Rows are points. The last column is the point's height on a tilted bowl or saddle (a function of degree 2), plus a little noise. Along how many of its main directions does it bend up, bend down or stay straight?

Points (11 x 3):
[[-40  -7  32]
 [ -2  23  -3]
 [-13   5   9]
 [-19  45  -7]
 [ 28 -38  55]
 [ 13  -6  18]
 [-10  27  -3]
 [  0  -8  15]
 [-10  24  -2]
 [ 66  19  61]
 [ 40  43   3]]
Directions: 1 up, 0 down, 1 straight

Points:
[[-20   9  15]
 [-13  43  24]
 [-53 -10  41]
 [  9   1  13]
 [ 38  40  44]
 [-17  21  16]
 [ 15 -14  15]
 [ 36   3  26]
 [ 53 -19  40]
 [-20   9  15]
 [ 38 -31  30]]
Directions: 2 up, 0 down, 0 straight

Points (15 x 4):
[[ 35   4  13  -2]
 [-36 -10   6   5]
 [  1  11  27 -22]
 [  2 -12  47 -15]
 [-29  10 -30 -12]
 [ 15  -5 -25  -6]
 [-39 -36 -39 -20]
 [ -5  62  47 -86]
 [ 35  -1  51 -29]
 [-12 -25 -28 -18]
 [  3 -34 -43 -35]
 [ 24 -21  21  -6]
 [ -1 -36 -15 -13]
 [-47  -6 -20   0]
 [-34  21   2 -14]]
Directions: 1 up, 1 down, 1 straight

Points, 15 rows:
[[  6  22 -37 -33]
 [ 18 -19 -21  -8]
 [ 25 -39  -8  30]
 [ 22  35  41   4]
 [  7  62  52  19]
 [ -3  22 -12  -4]
 [ 13   7 -36 -35]
 [-11  25 -32 -26]
 [-24  36 -18   8]
 [  2  -2  46 -45]
 [ 23  41 -25  28]
 [ -2 -12 -21 -26]
 [ 52  17 -36  35]
 [ 33   3   9  24]
 [ -4 -29 -38 -43]]
Directions: 2 up, 1 down, 0 straight

Points:
[[-14 -45 -41  23 -32]
 [ 35  -5   5  12  -6]
 [-44   9  21 -43  53]
 [-14  11 -39 -45  -7]
 [  2 -64  27   0 -35]
 [ -9  56  55  29 -75]
 [  0  19 -29 -29 -11]
 [-30  -4  38 -57  65]
 [ 34 -24   5 -19   9]
 [ 25 -19  38 -25  13]
 [  9  16   1 -35   1]
 [-12  18 -27  48  14]
 [ 34  38   4 -27 -22]
 [  5   9   8  27 -12]
 [ 40 -13  20   7  -5]
 [-48  53  43 -17   6]
 [ 40   9  16   2  -9]
 [-18 -21  24 -19  16]
 [-12   2  10  41  -1]
 [ -8   6   9 -38  15]
 [-22  17  43 -17  10]
 [ -1   3   9 -15   0]]
Directions: 2 up, 2 down, 0 straight

Points (26 x 5):
[[ 52  -3  -4 -12  25]
 [ 27 -25  25  32  29]
 [-15 -13 -17  -8  -3]
 [ 16  13  21  34  23]
 [ 11  31 -22 -27  -1]
 [ 38  -7  -8  61  54]
 [-57 -38 -55   4  40]
 [-27   9  41  14  14]
 [ 37  20  57  33  58]
 [ 22 -75 -23  55  82]
 [-14  47   4 -10   6]
 [  5 -31  -3  -4   2]
 [ -5  10 -22 -53   2]
 [ -3  -5  19   8   3]
 [-12  31  37 -45  25]
 [ 34  14  -1  36  29]
 [-15  15   4 -13  -2]
 [ 41  11  -2  28  30]
 [ 14 -12 -24 -28   0]
 [ -1   2  20   5   3]
 [-52 -11  -9 -15  10]
 [-35 -10  36   5   8]
 [ -2  45   7  -5   8]
 [-39 -15  15  -2   4]
 [ 16  46  19  -5  22]
 [ -8  41 -33  44   5]]
Directions: 3 up, 0 down, 1 straight

Points:
[[  13  -19  -35  -28    1   13   -7]
 [ -22  -37    5   20    3   20   -5]
 [  28   17   10  -36   -5   44   16]
 [ -43   45   23  -30   12  -27   17]
 [ -19   52   17   22  -58  -32   -3]
 [ -40   -1   29   -7   -3  -14    0]
 [ -31   -4   36  -27   30    4   19]
 [ -29   27    9   26   -3  -11   33]
 [ -15    2  -52  -10    0   32  -34]
 [  57   23  -17  -32   35    5   -7]
 [  41    5   -5   30   16   19   13]
 [  22   17   -3  -12   17   62   -3]
 [ -31  -33   10   26   20   38   -8]
 [  -6   21  -38  -35   81   -2   17]
 [  -3    3    9  -10   29   28    7]
 [  -1  -24   30  -19 -107   -3  -83]
 [  38  -31   22   14  -39  -20   28]
 [   7  -40   35  -31    9   -9    5]
 [ -31  -38   41    1   14  -23    6]
 [ -17   30  -36   50  -40  -18   35]
 [  59   10    5   74  -31  -11  117]
 [  15   -5  -20   -2  -20  -22  -11]
 [  45    3   -1   -7   33  -27   -8]
 [ -59  -24    5   10   37   11   26]
 [ -23   22  -21   -4    8   -5    5]
 [ -15  -36  -16   -7  -24   15  -27]
 [  -1   -5   31  -23   15  -16    1]
 [   4  -28  -68    5   -2   19  -56]
 [   8    3  -11   14    9    6    5]
 [  -3  -28   -7   22  -15  -14    7]
 [  42   -4   -4   37    1  -67   23]
 [ -30  -36   30   16   22    0   14]
 [  42  -47  -18   20   57  -52   -7]
 [  11   41  -40   -5  -17   12  -18]
 [  -3   18  -12   -4   15   11    3]
 [  11   19   53    1   20   -3  -10]
 [  14   10   30   26  -37  -54    8]
 [  -1  -14   50  -26   -4   -5  -16]
 [   2  -20   -6    4  -12   41   -6]
 [ -21    1  -17   25    0   49  -11]
 [  10  -48    4  -16   -5   55   -2]
 [  24   60  -11   19   24   41  -16]
 [  41  -15  -15   -4   -9   16   16]
 [ -34  -15  -11   -3   53   18   16]]
Directions: 2 up, 3 down, 1 straight

Points (39 x 7):
[[  1 -20   4  -3   6  -3   9]
 [ 46  12 -89   5  16 -56  56]
 [ 21 -36 -28   9 -59 -24  40]
 [-35  16 -38 -15 -44  -5   8]
 [  6 -32   3  12  16  72  33]
 [  1 -42 -52  -6 -17  10  33]
 [ 61  30  19  -8 -17   8  19]
 [ -8 -20  45 -37  13 -31  46]
 [ 16 -15 -12  27 -47  54  -9]
 [ 31  -3  20  -6   6  21  10]
 [ 42  16 -13 -64  -8 -26  36]
 [-26 -18   4  16  -7   7   9]
 [ 41  29 -17  22  -1 -31  10]
 [  0 -15  20   4  19  -4  14]
 [-10 -27 -13  13  25  13  21]
 [-15  -6 -23  55  33 -45  34]
 [  3  22 -11 -16 -13 -29   0]
 [-16  25  54 -37  -2 -19  39]
 [  8 -18 -47 -13 -17  47  11]
 [ 51  11  22 -16 -25  -9  18]
 [  7  23 -16  -5  24 -12   0]
 [ 18  20   2 -26 -38  35 -10]
 [ 22  36 -44  24 -24  72  -8]
 [ 20 -10  24  43  27 -23  25]
 [ 26   1 -20 -16 -18 -47  14]
 [ 70 -12 -49 -22 -41 -12  52]
 [-37 -14 -15  13  -6  -7  14]
 [-12 -18 -24  32  27 -11  20]
 [-20 -28 -19  30 -28  11  13]
 [ 21 -37 -26  27  18  -3  30]
 [  3 -16  49 -51  34  36  72]
 [ 37  21   2  34  44  31  30]
 [-19   6 -28 -33  28  -5  20]
 [  9 -39 -14  50   9  -4  34]
 [-26  -2   5  34  39  -2  24]
 [-14 -27 -24  17  -4 -47  27]
 [ 28   4  -6 -10   0  45   2]
 [ 19   5 -49  45  31  -6  26]
 [  2  22   5 -14  -4 -30   2]]
Directions: 5 up, 0 down, 1 straight

Points (70 x 9):
[[-11 -65 -34  -7  64 -58 -37 -47  98]
 [ 21 -18  22  19  51  12   3  58  26]
 [  8  12   8  13  -1  17   9 -12  13]
 [ 18  14  17  73  32 -14  17 -20  35]
 [-12 -26  42 -32 -26 -16 -26 -18  36]
 [-65  21   7  71  15  32 -42 -29  41]
 [ -8 -27  28 -39 -18 -11  31   2  27]
 [ 31  -7 -19  11  11  -7  20   2   5]
 [ 26  -9  -7  77  -3 -17 -13 -20  12]
 [-27  -9  16   1 -26  -2  14   6  14]
 [ -3 -30 -59  11  38 -49 -12  14  38]
 [ -1  20  33   5 -15 -14  10  62  23]
 [-18 -33  48  -1 -47 -16 -29  30  44]
 [ 46  23 -24 -36 -19 -38  -1  42   2]
 [ -6  48 -23  10 -31 -12 -30 -38  16]
 [-49  15  -8  -1  -5 -82 -43 -17  41]
 [-32 -68  -7 -16   1  13   2 -28  45]
 [ 49  27  -1  20 -71   5 -24 -15   3]
 [  7  25 -28 -20   6 -31 -15  11  -2]
 [-45  29   6  36  45  21  23  -3   1]
 [ 43 -15  15 -40  18 -36 -61  69  26]
 [ 13  25 -21  12  -6   3  51   1  11]
 [ 47 -58 -27 -27 -55  -2  14  -8  27]
 [-27   2 -17  31   2   6  -9 -22  18]
 [ -5 -17   2  26 -19  40  21  35   4]
 [-54  29  22 -22  -9 -23 -38  56   6]
 [  4  45 -50  21  28  -6 -15  10  11]
 [  1  20  33  16 -26   1  -3 -35  29]
 [-17  -3 -20   6  13   4  -4   7   8]
 [ 20  20  10  -2 -47   2  17 -35  29]
 [-24   8  -8  31 -14  41 -13   2  16]
 [ 18  -1  22  -5  -9  15  26  19  13]
 [ -9  -9  18  11   5  58   5 -21  22]
 [ -9  19  -9 -35  -8 -29 -24   8   0]
 [-12  -7 -16   2 -13 -41  20  47  23]
 [ -2  -2   4   6   2  -9  37  14   6]
 [-54 -19 -10   7   1 -12  27  -4  13]
 [  2  11  37 -12 -21 -54  -8  -8  32]
 [-20  -9  14  -1 -18  22   2   6  13]
 [ 51   3   2  -3  56 -36 -35 -12  30]
 [-20   8  48  46  39  -4  21 -27  26]
 [-10 -47  20  -9  40  10 -14  35  25]
 [ 15 -65   6  40  45  44 -20 -36  53]
 [-12  -8  40  25  15  25  10  15   7]
 [-38  25 -13   1  -4  13 -17 -49  30]
 [-35 -28  -5  48  29  19  -1  49   6]
 [ 44   1   4  33 -26 -16 -17  12   4]
 [ -2  -9  -9  -3 -51 -10  34  29  23]
 [ 12  -3  41  24  47  -4 -75   7  55]
 [-41  34 -39  14  22 -43  44  26  21]
 [ 24 -10 -22 -57   6 -29  20   8  10]
 [-22 -10  14  28  24 -39  -2  10  25]
 [ 16 -15 -13 -48 -17 -27  -9 -16  15]
 [-25   0 -10   5  26   4 -71 -10  26]
 [-13 -28  30  33  21  -8 -22  44  28]
 [ -2 -27   4  17 -21  46  48  26  -1]
 [-20 -53  57 -31 -12  36  -3 -15  40]
 [ 10  19  16  -3   1  28  44   5  12]
 [  8   3  35   9 -21 -21   5 -13  25]
 [ 31  39  51  -1 -39  12 -38  15  29]
 [  6 -16 -12   7  20  29 -11   8  12]
 [-33   3  37 -33   1  -7  33  38   6]
 [-30  13  25  33  22   9   0 -25  18]
 [ 39 -77 -23  -4  35  19 -55 -11  53]
 [-16  36 -14  50  45  -1 -12  20  21]
 [ -3  24 -20  -7  -2 -10   9  -4   8]
 [-23  40   7   4 -39   2   1 -17  21]
 [  2  10 -28   4 -77  37  24 -47  52]
 [-11 -23   7  -2  -4  -5   2 -23  21]
 [-18  25  65  47 -30  42  -2  22  24]]
Directions: 5 up, 2 down, 1 straight
